Every row gives one point. Before rounding, the points of a table are all equally far from one centre. They may lie mostly on one side of it. Where is the centre, to within rounding?
In the rows, zero is written as 128.

Points (6 x 2):
[[130  72]
 [102 113]
 [122  70]
 [104 115]
 [123  70]
 [ 94  91]]
Centre: [119  95]

Points, 9 rows:
[[128 164  95]
 [136 186 107]
 [151 193 119]
 [135 162  92]
 [140 193 143]
 [130 184 107]
 [133 170  95]
 [161 184 109]
 [109 173 121]]
Centre: [144 155 131]

Points:
[[121 127 111 116 191 100]
 [139  95  71 124 171 126]
 [142 145 139 160 149  89]
 [124  99 108 119 197 118]
 [117 105  96 161 222 149]
 [139 146 137 126  96 121]
 [145  87 109 165 161 114]
 [148 111  73  79 170 167]
 [113 127 156 148 144 105]
 [152 141  99 141 169  86]
 [153 104  90 136 174 237]
 [168  80 105  99 164 161]]
Centre: [145 149 117 143 162 170]

Points (15 x 9):
[[142 153 113  64 144 144 106 169 170]
 [134 175 166  64 122 146 182 142 104]
 [161  99 107  63 117  81 103 140 131]
 [ 74  99 133  74 121 101 153 116  92]
 [173 131  98 110 145  96 132 167  93]
 [119 144 162  51 121 153 137 177 108]
 [146 142 126  98  91  74 180 133 143]
 [157  75 112 107  72  93 128 115 117]
 [128  91 108  84 150 116  86 166 113]
 [158 135  81  72 123 160 166 189 144]
 [157  86 161  79 132 128 177 187 143]
 [133  93 125  39 127  95 179 150 152]
 [122 153 113  79 133 112 178 125  61]
 [110  99  98  58  88  99 144 132  90]
 [173  89 134  76 127  76 127 143 154]]
Centre: [141 115 124  95 129 145 148 120 128]

Points (16 x 11):
[[115 124 114 164  93 144 131 138 186 170  91]
 [132 137 104 151 134 111 100 115 162 121  79]
 [128 166 102 159  98 176  85 165 173 179 152]
 [135 120  69 157 125  88 142 144 176 168 134]
 [102 120  93 189  89 159  76 151 161 180 117]
 [ 99 174  88 124 100 119 111 110 146 171  79]
 [130 158  55 121 133 131  86 134 143 189  88]
 [115 139 101 133 122  88  53 108 146 183 120]
 [153 130  62 164  63 115 111 110 135 160 109]
 [169 134  92 202 108 129  89 172 160 161 134]
 [136 153  62 147 130 150 111 113 153 188  89]
 [129 143  71 133 123 106 122 127 182 143 103]
 [116 148  62 177 115 122 139 122 115 208  90]
 [124 168  70 154  78 115 110 114 117 193  83]
 [ 97 130  76 152  93 150 108 140 145 222  97]
 [124  93  91 134 136 165  65 133 146 202 119]]
Centre: [126 133 113 141 115 130 114 150 109 161 133]

Points, 19 rows:
[[144 180  95 139  77 146 133  99 127 110 181 118  93 103]
 [119 167  89 151  98 157 161  96 151  90 204 134 118 142]
 [136 186 102 166 112 134 117 117  78  90 188 117  88 149]
 [131 173  78 154 116 157 173 107 138  96 175 133 136 142]
 [145 178 136 148  69 153 159 109 115  76 199 115 101 133]
 [154 195  98 164 101 137 122 100 109 129 207 136 101 158]
 [144 169 115 200 104 135 131 127 138 117 203 116  84 157]
 [147 199 125 145 109 176 148  88 120 129 187  97  92 141]
 [147 208 127 125 109 158 124 101 128 130 179 101  81 162]
 [139 205  93 158 104 137 133  99  96  84 195 121 116 120]
 [108 170 105 171 112 119 127  91 109  81 219 100 112 160]
 [126 171  95 155 109 124 124  98 139 134 226 122 106 117]
 [144 155  84 159 123 121 152 120 139  72 202  88 109 136]
 [148 185  91 171  80 142 139 112 158  93 204 121 121 137]
 [132 166 104 159  86 153 125 130 130 142 182 133  94 173]
 [137 171 121 135  90 132 171 120 125 125 195 112  83 116]
 [118 152 107 139 100 124 144  97  94  59 203 108 122 134]
 [140 164 109 156 100 154 148 112 132  60 215 104 102 162]
 [143 161  86 156  98 143 136 101 137 110 213  87  92 133]]
Centre: [138 162 134 147 120 134 125 109 131 105 175 116 125 142]

Points, 25 rows:
[[151  82 130 163  77 126 123 126 183 113 141 111 119  76  80 115 153  88]
 [152 133 131 130 143 100 115 137 140  96 145 109 140  41  83  99 106  97]
 [142 109 117 176 109  96 144 155 196 130 100 133 157 103  70 143 154  88]
 [133  76  95 168  84 131  94 149 181 132 143 162 165  85  77 104  91 107]
 [153 100 127 151  92 152 125 161 159 167 110 149 124  85  57 139  98  86]
 [144  95 116 142  91 131 125 148 140 103 151 109 160  69  65 127 126  77]
 [171  87  97 151 114  70 121 128 167  85 151 147 139  75  73 169  95 115]
 [131  69  84 165  92 110 140 158 163 138 163 165 126  72  71 138 121 115]
 [117 107 131 185 101  80 125 191 191 109 146 135 164  91  76 151 105  89]
 [142 108 110 123  77 113 101 140 158 149 156 151 198  99  86 145 116  88]
 [131  99 117 160 101 103 134 145 190 119 155 147 136  72  45 176  99 113]
 [122  67 108 158 102 118 139 125 151 108 152 172 165 103  76 170  79 100]
 [106  80 151 174 102  66 142 162 158 130 131 143 153  54  74 158 125 101]
 [148 119 105 122  90  94 114 156 174 139 114 161 152  92  41 141 111 104]
 [129  87  87 165 104 114  78 157 179 106 180 158 154  79 118 150 108 115]
 [131  75 150 193  55  98  84 115 145 145 142 109 139  74 108 144  54 102]
 [145  98 142 136  71 127 108 142 189 106 169 120 165  89  87 132  73 104]
 [153  87 130 146  92 127 110 118 147  95 130 111 138  98  35 140  87 101]
 [146  75 116 160 102  94 125 146 190  79 139 150 138  89  80 167 127  98]
 [163  97 108 180  80  83 133 157 157 105 128 180 134  58  66  90  85 142]
 [118 103 130 165 104 104 104 143 181 124 111 156 144  96  33 157 128  91]
 [138  89 141 101  77  83 131 124 177 140 135 123 143 112  89 126  83  90]
 [125  96  95 186  56 109 149 163 189 103 144 137 147  91  84 129  78 106]
 [149  94 126 140  59 113  76 152 165 126 146 146 136 103  40 132 102 141]
 [134 113 131 136  78 110 105  74 152 164 158 147 161  70  82 140  73  93]]
Centre: [140 130 135 176 101 102 118 130 136 128 134 143 132 103 111 132 107 127]

Points (29 x 24):
[[ 93 188 106 107 163  83 142 104 154 109 113 154  48 137 156 173 164 138
  119 107 151 149 130 204]
 [ 72 195  88 128 162 114 188 109 139  92 122 146  82 144 164 179 170 128
  119  93 125 146 145 134]
 [110 156  92  98 145  96 163  71 142  61 140 167  82 148 141 159 177 129
  149 111 176 185 122 204]
 [ 97 162 127 111 137 131 137  91 145  57 116  95  88 106 169 160 129 153
  106 106 121 181 126 212]
 [ 94 135  75 100 159 105 154 101 160  80 131 137  88 112 149 176 149 151
  139  87 151 182 155 202]
 [ 72 182 128  83 172  87 148  85 163  85  96 154 128 158 120 126 136 173
  130 123 156 159 138 147]
 [ 81 153 121 127 143 108 174  59 137  44 105 153 108 120 129 161 148 178
  140  81 129 140 139 161]
 [ 94 131  87 105 143  65 175  63 153  60 120 140  77 173 125 128 147 135
  147  95 113 156 147 152]
 [102 177  77 140 145  84 149  78 160  85 124 146 113 132 125 173 158 175
  123  71 148 176 141 174]
 [118 146  85 124 164  74 163  67 146  83 133 130  95 128 140 188 166 157
  115 112 134 138 176 177]
 [118 165  85  72 130  72 147  89 167  67 121 175 121 133 140 177 131 141
  150  96 130 163 156 134]
 [111 165 103  97 153  71 136 106 134  57 124 136 111 179 165 188 139 127
  141 126 124 187 121 195]
 [ 88 157  99  84 136  99 172  75 131  58 128 161  95 163 149 171 158 166
  141 108 148 133 158 191]
 [ 79 172 146  94 143 118 156  76 125  80 120 159  79 134 157 151 167 122
  192  88 116 142 123 169]
 [ 88 141 125 130 142 120 169  66 172  87 142 154  89 162 141 158 206 149
  142 103 120 183  99 146]
 [ 91 142 117 103 149 103 156  89 150  88 130 148  81 136 136 201 173 171
  154 102 131 103 166 149]
 [115 150 100  69 185 105 169  89 139  72 125 156 102 158 126 155 169 156
  153  95 134 156 127 151]
 [ 85 160 110 122 160  91 139 134 156  44 117 156 115 141 113 135 135 157
  185  68 142 141 157 176]
 [103 151 106 111 172 109 132  54 160  86 136 153 102  85 140 170 142 181
  153  96 131 142 154 160]
 [112 147 137 122  81 113 168  52 120  76 125 201  84 135 148 153 132 143
  116 106 134 176 165 197]
 [ 91 158 119 109 174  96 148 121 175  87 111 146  91 143 154 184 158 126
  175  75 129 172 119 167]
 [120 163 100  90 138  73 154  62 163  61 128 109 120 135 139 125 137 156
  145  90 117 158 149 153]
 [118 127  97 128 152  98 165  92 143  78 121 132 104  98 121 140 154 149
  110  60 144 151 130 219]
 [123 193  99 130 116  90 136  96 153  94 136  97 123 131 160 177 159 133
  155  95 123 169 178 188]
 [ 94 172  74 115 146  93 188  78 150  45 151 155  83 130 124 182 160 142
  159  99 144 146 132 151]
 [ 87 138  88 127 164  95 182  65 163 113 134 146  95 137 141 140 164 168
  179 102 116 133 136 174]
 [116 123 110 127 167 106 190  71 158  97 150 145  97 139 128 168 149 176
  140  76 165 163 129 176]
 [109 133  99 124 144  69 167  90 165  64 111 148  93 152 135 167 206 148
  147 118 135 154 136 180]
 [137 129  85 123 153  89 151  65 143  53  99 154  81 170 153 150 162 129
  178  91 144 153 121 177]]
Centre: [112 145 114 142 124 135 130 108 144  96 135 149 106 142 120 141 124 111
 129 137 141 137 129 156]
